Each row is a point. A path goes straight from each point to the next, and from the last back to the first. The post is the endless flat space through its rows: a point in 2 columns, a line in 3, a plane in 4, and so on, so that a path can go around it. Count how often the path circles the post. Going back the other way cancels.

Post (2 x 3):
[[-19   4 -21]
 [ -4  25  16]]
Path (26 x 3):
[[ -5  43  51]
 [-10  36  45]
 [-26  28 -35]
 [ 15  38   1]
 [  1  17  13]
 [-21   3   7]
 [-36  -5 -12]
 [-19  40  22]
 [ -9   8 -43]
 [ 23  23  22]
 [-22 -16 -25]
 [ -5  32  34]
 [-26  18 -33]
 [  9  31 -15]
 [-13  -3 -21]
 [-19 -10   5]
 [-20  20   3]
 [-24  21  -5]
 [ 25  60  32]
 [  8  18  -2]
 [-21 -13 -11]
 [-43 -16 -38]
 [ -9  47  -4]
 [-14  -1 -42]
 [ 21  10   4]
 [-25  -6   5]]
Times around: 5

Post:
[[  3 -13  10   0 -26   3  -1 -10 -15]
 [-14  21   7  10  19 -25   9  33 -13]
 [-31  -9  -3  22   0 -13  24  33  -6]
 [ 17  -2  20 -13  14  10 -15 -19   7]
 [ -8 -22   3  -9  -3 -10  12 -12   7]
 [ -6  -8   6   4  -7  -2   0 -30   8]
 [ 13   0   1  -7  10  -1 -24 -15  11]
 [ -8  -6  16 -10  -2  -6 -16 -14  17]]
Path:
[[ -8 -35   4  -4  -9 -17   8 -27  14]
 [-17 -23  -2  -2 -13   0  -2  -5 -18]
 [ 27  -4   5 -16  26  24  -8  -6  -7]
 [ -8  -4  14 -28  -3   6 -14  10  28]
 [ 19   3  15  -7  31 -11  13 -16  12]
 [  6 -23  -8   9   9 -20   5 -22  -1]
 [-12  -7   1   9  33 -11 -13   4  11]
 [ -6  -2   5  25  33 -18   7  16  19]
 [  7   4  20  26 -15  -9 -37 -18 -10]
 [-45 -26  13   2   0 -14  -3 -21  15]
 [ 17   8 -29 -11  20  -8  -8 -24 -13]
 [-24  -3   4   4   0   3  39  12  -3]
 [ 23   0   7   7 -16  22  16 -32  -1]
 [-19  -4  15 -13 -29 -15   2  -5  -4]
 [-31  10  -9 -13  11 -28  -9 -23  17]
 [ 12   0  11  -8  23   0 -19   0  -1]
 [-21   3  60  24 -11  13   0 -20   0]
 [  4   6  17   2 -10  -3  -9  14  16]
 [-18  17  21 -16 -22 -15  -2  16  -1]
 [-10   2   7 -12   2 -16 -10  -8   6]
 [  4 -19  -1  -2   3   7  -8 -21   1]
 [  9 -12  17   4   7 -10 -14  -5  -3]
 [ -2 -26  22  12  -6   0   5   2   9]
 [-14 -26  27  11 -26   2  -9   2 -12]
 [  2 -12   0   1 -35   4 -17 -30 -22]
 [  3  17  16   9  -3   8 -52   4 -13]
 [  1   1   0  16  22 -30 -18 -16   3]
 [ 17 -18  21  -2   6  16 -28 -56  37]
 [  7   2  18 -18  20 -24   0 -10  16]]
Times around: 0

Post, 17 rows:
[[ 16  -9  10  14 -11  15  -3   0   4   0   9  18 -15  -3   6   0 -15  -4]
 [  2  18   2 -16   2 -13  21 -12 -22 -11 -30   8  23  -3  13 -17  12 -10]
 [  8 -17  -5   1  -6  13  13 -20  12  -1  -1   4 -20   6   1  17   0  15]
 [ 13   1  -8 -11  -4   7   5   6  11  -9  30  -1 -30   4  12  -1 -11  18]
 [  3  -6 -10   8   5   6   5  -9  11  13   5  10 -11   5 -12 -10   5   9]
 [  5   3   0 -25 -12  16   2  -7 -11  10 -10  26 -10  20  -2  22   6 -19]
 [  1  -2   3 -10  30   5  22  -6 -14  -7 -23  12  24   5   6  -1   2 -11]
 [ -1  -6   4   5  -6  10   7   8  -7   9  17   2   1   9   6  15  -6  17]
 [ -3  -7   2   1  -8   4   1  -2  22  17  19  16 -14  11  13  23  -5 -13]
 [ 17  -1   2  -3 -11  -4   0  14   8   4 -11  22 -13  10   1  15   8  -1]
 [  7   2  -2  -2  -3  23  -9   0  14   4  -1   4   4  12  17  -1  -1   5]
 [ 13  -6   2 -10  -9  -1 -17  -7  -3   4  -9   1 -19  18  -2  14  12 -16]
 [-14   9 -17   1   8   7  23   4 -13 -19 -19   9  29  -8  -2   1  11 -18]
 [-15  -1   2  -3   5   3   0  -8   8  -5   0   5 -20   5   4  14  -7  16]
 [ -1 -23 -14  -3  -5   0  10   7   0   9   0   3 -15  -1   6  -7 -13  11]
 [ -9   1 -28 -30  16  -9   9 -12 -12 -14 -11  14  42 -18 -14  -7  11  -5]
 [ -6 -24   1  15   8  15   6   1   4   1  13   7 -17  -6  12  -3  13  26]]
Path (31 x 18):
[[ 16 -25 -15 -12   9 -14  -6   5 -15  10 -17 -16 -20  -4   7 -41  23  12]
 [  8  -1  26   8   8   5  -5 -12  -9  -2  -6   9 -32   8   5  32  16  16]
 [ -1  -1 -26  20  17 -18   0 -24  35  14   5  18 -19   1 -12 -16   5 -10]
 [ 10 -16   2   4   2   5  12 -23   8   8  10  15 -37  12   2  34  11  15]
 [ 32 -10 -27   2  22   3   1   3  -4  -3  -2   7   5   9  -3 -34   9   2]
 [ -6   2  16  15  -3  14  26 -20   3 -21 -18  19 -14  17  -9  23  -8   6]
 [ -4 -20  -9  10   9 -11   8  17  12  -3  10   0  -6 -17 -16 -23 -17   6]
 [ 21  -8 -14 -21  -5   4   1  18   3  -5 -10  -7  -6   2  14  -4  -3   4]
 [ -5 -14  11  14   1  27   4  -1  -7   7  15  -2 -16   1  24   1  -8  28]
 [ 13  -3  -4 -11  11 -35  21 -36  -5  -8 -25  -7 -60  16   1  -4  54  32]
 [ 10 -20  12   0  -4  20 -17  -7 -35   2 -35  -1  23  18   5   5   7   4]
 [ 22  10  -8 -38 -14  43  10  -7 -13   2 -14  22  17  20   3 -25 -15  16]
 [ -3 -13  10 -15  -7  -6   0  -8 -16  -6  11   3   4   5  13  24   4  -8]
 [  3 -14 -28 -21   7   5   9   6  -9  -4  -9  27 -13   3 -14   1   8  -7]
 [ 23   5 -20  -7 -18   8   2  11  -5   5   7  19  27  10   5 -10  -1  -6]
 [  8 -35   4  -3  -4  23  -5  -8 -10  -2   4  16  -2   4 -22  11   5  -3]
 [ 11 -22   4   1  26  -3  -5  -3  25  -2 -11  17 -37   2 -12   2  43  24]
 [ -9 -15   8   1  11   9  18 -24 -14   4 -25  -3 -51   6   5  -5  26  22]
 [ -7   2 -16 -26   7  -5  12  15  -3   3  -6   6  -5  12  -5  16  12 -14]
 [ 16 -20  -3  17 -10   2  25  -4   2  -3   1  16   0 -16 -14  14   9   1]
 [-16 -19 -19 -23  13   3   0  -3   5 -11   2  -1 -17  -2  16  16  20   6]
 [  7  -4  -6  -8  -6  -3   2   9 -13 -14  -5  -5   5   5  14  13 -11   6]
 [  3   3   7   0 -14  28 -14  -1 -12 -10  -3  27  13   1  15  -1 -20 -12]
 [-28 -11   4 -12   8  -9  -1  13 -20  -7 -13  -5 -13  12  -4  13   6  21]
 [  0  25   7 -22  -4   5   2 -18  16   1   6  13 -14   7   3  -1  -2 -15]
 [ 24  -7  -4  -4  -7   0   4   3  -2  -3 -32  -7  -4   1   2  -3  -7  13]
 [ 23   7 -14  -4 -18   0   4  22  -8   1 -16  17 -11   7  14   4  -9 -16]
 [ 11   9 -23 -21   7   2   4 -33  -7  -1 -19   2  -2  14  -3  -1  12  -6]
 [ -6  -1  -7  -9  33  16  -6 -25 -13  -3 -29  15   6 -12 -21  -8  29  13]
 [  8   4 -17  -1  -1  -8  -5   1  -6   4  29  -7   4  -9  -4  -3  -5  -8]
 [ 19 -16 -27  10 -13  16 -13  -3  -9  14 -18   2  27  -9  -5 -23   7  17]]
Times around: 3
